Each wall is flat, endless, passes through zero and stands at right angles to its row. A trip goes straight from one point to another. List the walls that it crosses, first one first.

Walls:
(1): [ 13 -47  41]
(2): [ 32 -20  22]
(3): [-54  13 -15]
(4): [-39  60 -37]
(5): [ 14 -42  55]
Trips:
[-18  -2 -13] to [-24  10  10] => none
[  1 -39   5] to [ 38 -40   3] => none
[ 23 -23 -15] to [-17 -37  57] => none
[10 17 31] to [ -8  38 -50] => 4, 1, 5, 2, 3
[-18  19  30] to [11 16 58] => 2, 4, 3

Walls:
(1): [-16 -11  10   7  -1   2   0  18  -5 -33   2  -4]
(2): [  7  -2 -12  13   6 -10  31   5   0   3   7 -12]
(3): [ 30 -15   8   4  10   4  -4 -28  -2 -19  -4  15]
(4): [  9  29  14   8  -9   7 -40 -14  17  24  34  11]
(5): [ -5   6   1 -31 -16  -6  -6  -6 -17  42 -12   7]
(6): [-15  34  -3  20  13  27   7  -4 -17 -37  21  46]
(7): [  1   4  20  12 -10  -6  10  16 -10  19  10   7]
(8): [-10 -27 -10   2 -13 -11  35 -11   0   6   7   7]
Trips:
[  6 -12  42  -4   3  -8  25   6  -4  -3  38  -4] to [  3 -24  20  -1  12  11   3 -18 -15  24   4  32] => 5, 1, 2
[ -1  22 -11 -12  23  -5 -15   2   5  10   4  10] to [ -8 -26  27  31  -6  22  -7 -15 -18  19  10   2] => 7, 3, 8, 1
[ -1 -27  -1  10  25   2  49  31   5  -7   9  15] to [ -2  -5 -12 -17 -27  17 -23 -10  -8 -15 -19   2] => 3, 7, 2, 5, 8, 6
[ 21  20  -9 -37 -30  -9 -34  -1   7   5  31  11] to [ 12 -19 -24  -3  26  -4 -19   7  11  19 -12  27] => 3
[-33 -37  -9  17  -5  -1  10  -6  19 -13  11  10] to [ 9 11  5 10 -7 -9  4 -1 21  8 -5 31] => 3, 7, 4, 1, 2, 5
